Each row is a point. To make a cloud, some directions were put in groups of two or more. Within a group, all points are equally far from the middle, so they leave a hole (a ring in 2 directions, a hollow ball in 3). The other directions are filled evenly. Then the cloud was stretched, turned, moved and blurred a little. How many holes are there, and how many directions does each take, smallest first?
In the rows, zero is written as 128.

Cloud (14 x 2):
[[149  51]
 [119 158]
 [189 166]
 [105 162]
 [120  68]
 [155  99]
 [104 166]
 [203 134]
 [170 118]
 [164  31]
 [ 97 162]
 [149  86]
 [ 76  86]
 [ 88 126]]
Holes: 0

Cloud (22 x 3):
[[ 82  96 174]
 [ 73 129  71]
 [ 82 106 202]
 [ 67 144 132]
 [139 145  53]
 [ 53  78 155]
 [ 76 157 131]
 [ 94 144 156]
 [101 141 202]
 [145  79 202]
 [117 151 176]
 [120 107 127]
 [162 126 214]
 [107  57 159]
 [111 128 179]
 [156  85 143]
 [ 76 208 161]
 [122  97 136]
 [165  48 140]
 [108 142 179]
 [178  89 137]
 [142  59 190]]
Holes: 0

Cloud (29 x 4):
[[110 184 142 100]
 [117  80 136 104]
 [135 170 122  68]
 [129  70 121 134]
 [142 170  63 155]
 [197 102 139 148]
 [199 103  96 198]
 [ 92  95 213 161]
 [107 104 189 216]
 [113  89 158 216]
 [146 101 227 115]
 [143 107 180 187]
 [167  70 107 189]
 [ 76 115 164  92]
 [189  56 131  94]
 [209 147 127  90]
 [ 74 102 178 115]
 [121 185 131 119]
 [108 196 167 159]
 [ 69 174 145 119]
 [180 148  95 199]
 [152  73 182  99]
 [ 96 130  61 156]
 [117 103  96  88]
 [ 67 123 119 152]
 [ 79  96 164 138]
 [ 52 191 150 159]
 [140 179 117 196]
 [116  96  67 131]]
Holes: 1 (2)

Cloud (51 x 6):
[[ 88  84 118  58 112  99]
 [ 86  66  62  84 109 132]
 [ 86 129 202 103 177 125]
 [114 125 152  57 201 104]
 [ 89 147  60 100 183 126]
 [153  94 200 124 148  67]
 [103  97 187 117 133 139]
 [ 88 102 186 119 115 144]
 [ 91 117 195 114 181 131]
 [122 174 169  66 147 149]
 [ 92 107 176  50 100 110]
 [125  95 131 124  66  32]
 [163 187 186 134 103 114]
 [154  72 164 113 168 110]
 [ 66 150 132  65 136  54]
 [125 207 173 147  87 110]
 [ 58 132  95 112 190  95]
 [ 67  81  73 141 114 164]
 [ 76  87 119 165  73 134]
 [160 105 147 138 182  17]
 [ 26 135 129 116 114  89]
 [158 107 148 122 129  28]
 [117 201 139 112  87 170]
 [168  97 161 155 156 143]
 [186 151 186 142 150 101]
 [122 133 156  62 217 119]
 [ 74  97 146 175 123  34]
 [155 107 212 148 182  73]
 [116 205 157 116 135 151]
 [127 102 127  85 177 202]
 [139 210 176 126 183 128]
 [115  91 133 122 170 198]
 [ 87  87 109 159  63  77]
 [152 185 133  79 104 191]
 [ 79 101 158 158 149 143]
 [123  70  58 173 132 133]
 [185 138  64 120 169  92]
 [130 169 128 192 181  55]
 [101  89  60  60 144 142]
 [126 130 191 192 147  89]
 [184 175 167  91 153  73]
 [116 182 137 118  99  17]
 [123 160 104 163  64  96]
 [116 168 105  56 108  83]
 [105 162 155  56 188  56]
 [153 106  88 140 114  64]
 [ 84 114 190 184 115  87]
 [ 49 186 122  99  79  82]
 [117 106  84  38 132 148]
 [ 94 185 111 130 178 165]
 [138 166 132  60 118 196]]
Holes: 2 (2, 2)

Cloud (108 x 9):
[[ 92 180 154 151 175 113 100  98  82]
 [188  92 187 194  75 107  90 122 188]
 [154  60 132 170 103  89 134 169 150]
 [118 180  99 160 137  92 192 153 103]
 [162 106 188 184  77  73 143 122 174]
 [108 107 123 145  94 153 173 178 191]
 [ 85 105 156 151 109 109 209 208 144]
 [140 154 129 144 106  46 157 116 164]
 [154  97 162 208  83  90 133  69 209]
 [ 97 127 191 211  99 110 146 105 218]
 [162 107 137 216 169 177 121  73 132]
 [147 114 195 168  58 128 110 122 116]
 [ 92 131  95  96 110  66  97 121 142]
 [171 131 110 228 144 181  93 142 111]
 [143 129 103  51 129  84 116 153 139]
 [ 90 115 132 130 147  42 139 113  98]
 [166  50 162 115 127 150 163 108 190]
 [ 94 199 118 166  94 115 116 107 172]
 [ 92 133  86  99 143 159 140  97 122]
 [156 138 209 150  71 125 141 132 167]
 [166  63 162 168 107  74  91 121 195]
 [181  64 137  77 146 129  95  91 130]
 [148 116 218 203 137 132 176 151 118]
 [178 126  66 136 182 147 128 130  86]
 [165 178 115 145 116  88 132  67 196]
 [146 160 121 104 165 111  76  91  98]
 [113 154  95  95 171  69 149 150  94]
 [141  87 194 194 138  54  55 118 106]
 [119  98 165 164  84  82 172  90  76]
 [156  74 198 126 126 103 179 155  95]
 [124  80 168 249  60 122 137 134 190]
 [178 134 183 165 125  79 195 174  90]
 [149 144 158 150  64 141 195 111 115]
 [100  68  85 118 107 106 119 111 177]
 [180 162 130 109  78  74 151 124 131]
 [107 147 158 141 170 121 184  56 170]
 [143  61 177 140 161 123 121  99 178]
 [183  56 135 184  62 117 128 136 189]
 [157 104 100 148  75  63  67 119 163]
 [107  62  99 197 130  98 149 102 112]
 [152 160 124 186  30 126  87 124 133]
 [132  44  83 108 126 139 102 106 161]
 [119 136 186 218 105  96 154 124 215]
 [ 96 119 130 131 125 175 129 182  88]
 [133  90 108  91 138  84  68  94 106]
 [187 113 116 165 151  90 113 179  91]
 [117 197 166 155 180  69 156  81 127]
 [159  90 120 111 175 193 190 141 121]
 [ 97 192 118 157 134  65 122 117 141]
 [119  94 149 158 103 103 227 114 119]
 [106 182 123 171 142 148 215 139  87]
 [167 137  90  91 151 141 159 150 175]
 [131 138 222 158  89  56 139 196 125]
 [106  50 198 130  68 118 139 139 170]
 [154  55 167 141 132 166 202 138  81]
 [ 57 134 152 180  95  79 130  86 184]
 [153 133 130 187 182  92 164 193 133]
 [154  98 139 115 146 150 135 209 126]
 [150  86 206 145 102 124 108 188 132]
 [178 178 158 195 104 113 164 133 120]
 [ 93 147 176 117 100 138 134 141  77]
 [163 166 106 231 119 156 124 102  81]
 [165 148 148 175  51 120 144 164 122]
 [146  56 171 122 107 158 173 149 155]
 [156  99 143 237  96  73 126 178 122]
 [163 102 140  62  70 118 110 132 113]
 [149 132 113 207 174 105 119 112 151]
 [129 109 210 140 132  99  88  92 120]
 [161 106 158 144 205  80 164 169 128]
 [106 115  90 110 116 151  73 142 120]
 [178 123 127 184 102 133  92 211 104]
 [169 118 122 146 132  91 174 170 161]
 [189  88 159 140 106 172 156 131 175]
 [101 119  95 169  96 160 173 124 125]
 [105 172 121 135 172  42 158 143  71]
 [ 87 159 106 171 120  71 146 127 104]
 [164 177 129 204  79 124  64 121 173]
 [169 135 173 140  81 158 167 166 192]
 [ 98 106  85 139 104 157 143 129  61]
 [136  89 173 129  41 156 102  87 132]
 [114 156 226 121  61  60 117 146 164]
 [140  74 117 191 161 194 122 176  75]
 [225 134 133 177 152 122 103  91  85]
 [ 77 154 157 147 104  55 192 114 129]
 [ 93 144 168  76 123 158 125 136 125]
 [115 115 208  82 149 130 129 122 154]
 [143  94 215 112 156 110 208 122 143]
 [115  48 165 144  54 124 143 103 105]
 [160 134 204 172  96  78 139 131 219]
 [ 93  99 119 118 167  77  81 140  94]
 [109 188 144 130 121  56 124  69 142]
 [ 99 116 187 127 119 122 209  63 161]
 [184 117  73 151  60 144 131 128 121]
 [121 103  98 125 126  88  89 167  67]
 [149 125 180 175 163 144 110  76 155]
 [149 119 184 172 111 118  78 119  48]
 [108  79 214 174 165 115 123 111  83]
 [ 88  76 166 199  92  91 176 138  99]
 [136  37 128 152 148 158 153  45 169]
 [158 153 150 101 137 169 101 120 144]
 [108 112 156  69  68  84 109 186 128]
 [113  69 207 229 127 151 144 155  88]
 [121  53 131 213  81 164 147 167 115]
 [109  81 131 176 141  49  57 110 100]
 [164  73 156 177 145 128  75 108 202]
 [114 151 157 164  87  44 105 140  79]
 [129 135 180 178 164 116 157 123 210]
 [161  91 110 151 107 117  84 192 149]]
Holes: 1 (6)

Cloud (97 x 9):
[[132 170  88 206 178 121 171  86  92]
 [ 44  81 137  70  68 139 123 140 115]
 [ 86 150 136  77  53 117  67  56 117]
 [183 139 157 125 124 163 170 137  67]
 [ 82  72 146 107 117 155  78 104  75]
 [172 174 167 185 117 141 131  71 150]
 [129 148  63 151  71 106  51  80  90]
 [175 130  86 192 118 139 118 133  60]
 [177 160 129 220 121 146 116 122 163]
 [207 161  72 158  95 152 158  70 103]
 [ 66 143 108  91  54 174  29 112  97]
 [172 154 131 191 118  61 215 112 133]
 [167  87  70  87 152 111 113 157 180]
 [ 98 162 163  66 111 188  98 159 139]
 [199 171 175 150 106  98 168 116 113]
 [112 149 150 120  96 137 161 100 150]
 [142 116  69 177 129  90 144  54 107]
 [ 67 165 157  81 123 115  22 161  48]
 [160 153 124 170 225  83 130  93 114]
 [122 175 109 238  80 164 147 106 175]
 [ 73  92 154 132  94 192 104 147 121]
 [ 10 128 126 162 184 163  89 184 107]
 [130  70 212 150  35 141 179  83 141]
 [188 108 103 142 110  63 154 160 139]
 [ 70 100 110  79 141 186 118  63  37]
 [143 149  89 107  69 145 191 133  84]
 [111 186 191  71 149 185  54 118 138]
 [ 96 166 117  57 132  59 131 104  63]
 [189 166 138 165  46 158 125  49 122]
 [ 89  84  95  80  55 142  74 124  70]
 [ 99 114 165 166  70 148 158 117  94]
 [ 93 112  90  57  79 142  97 101  14]
 [156 132 145 109 118 163 130 136 189]
 [ 56 102 165  95 127 137  86  66 158]
 [ 88 159 106 195 164  97 163 100 112]
 [ 98  51 183 138   7 111 181 145  58]
 [138 158  97  77 150 196  75 138 126]
 [206 161  68  58 138 143 131 145 106]
 [126 151 112 165 134  88 141  55 111]
 [152 149 165 154  81 164  69 166 143]
 [104  84  81 140 100 176  44 133 133]
 [ 88 104 141 114 104 134  79 189  91]
 [102 173 122  60  63 148 167 140  60]
 [164 100  56 135 220 115 141  91 110]
 [130  97 101 187  70 158  78  88  94]
 [116  70 209 145  17 133 140 152 121]
 [133 123 118 107 110 148 116 208 114]
 [109 125  74 177 126 170 182  97 117]
 [100 155  66 132 122 112 146 114 105]
 [158  92 134 141  84 126  71  96  26]
 [ 91 146 157  91  34  48 127 149  89]
 [104 168 137 169 113  56 106 140 203]
 [ 31  90 168 166  94 144 102  96  96]
 [ 47 158 151 125 133 177 130 199 178]
 [135 115  83 158  96 195 184 188  73]
 [ 90 105 176 167 127  89 126  87  73]
 [106 110  70 126  70 120 151 190 190]
 [108 120  89 125 137 181 212 178 141]
 [ 80  76 206 175  41 113 185 123 113]
 [121  72 140 127  48 154 217  90 109]
 [126 125  80  84  63  84 117 150 138]
 [132 162 120 146  64 142  97 212 167]
 [126 121 188 159 137 208 151 104  66]
 [135 116 102 155 171 122  72 105 168]
 [ 85 115 201  52 151 113  80 116 161]
 [ 97  94  71  71 144 158 115  86  80]
 [141  98  85 129 141  63  29 159 139]
 [101 107 146  81 125 189  64 139  52]
 [157 170 157  74 138 120  36  94 117]
 [127 118 163 168  98 171 184 132  75]
 [172 162 153  98 111 128  19  87 141]
 [157 176 159 182 148  88  76  98 163]
 [117  54 137  82 113  60 123 162  84]
 [ 97  85  77 126 147 131 153 144 155]
 [ 73 178 136 184  45  84 126 148 145]
 [125  31 133 207 136 108 157 132 120]
 [119 101 121 122  77 220 173  60 113]
 [ 91  56 182 140  56 137 151  96 130]
 [186 157 133 185 144  42 220 147 177]
 [135 150 150 118 177 165 113 154 188]
 [173 149 167 139  91 201 163  77  69]
 [114  92 182 188 127 147 103 168 101]
 [155 113 126 162 128  73 167 130 150]
 [ 70 174  80  90 138 139  71 146  70]
 [140  59 155 158  76 110 121  73  67]
 [106 161  56 144  67 144 129 125  19]
 [ 63 171  71 134 152 134  47 161 144]
 [100 139 105 157  84  79 185  86  88]
 [ 92  96  47 167 155 123 140  56 106]
 [138 119 120 108  62  62  78 158  87]
 [ 83 107  78 120 124  79  96 197  87]
 [ 81 130 140 239 107  92 111 113 138]
 [110  65 164 121 144 118  82 207 222]
 [155  72 103  86  61 106 193 146  89]
 [156 102 186  53  99 125  86 120 151]
 [156  42  99 165 142 140 113 136  99]
 [119 170 169 140  71 145 171  74 122]]
Holes: 0
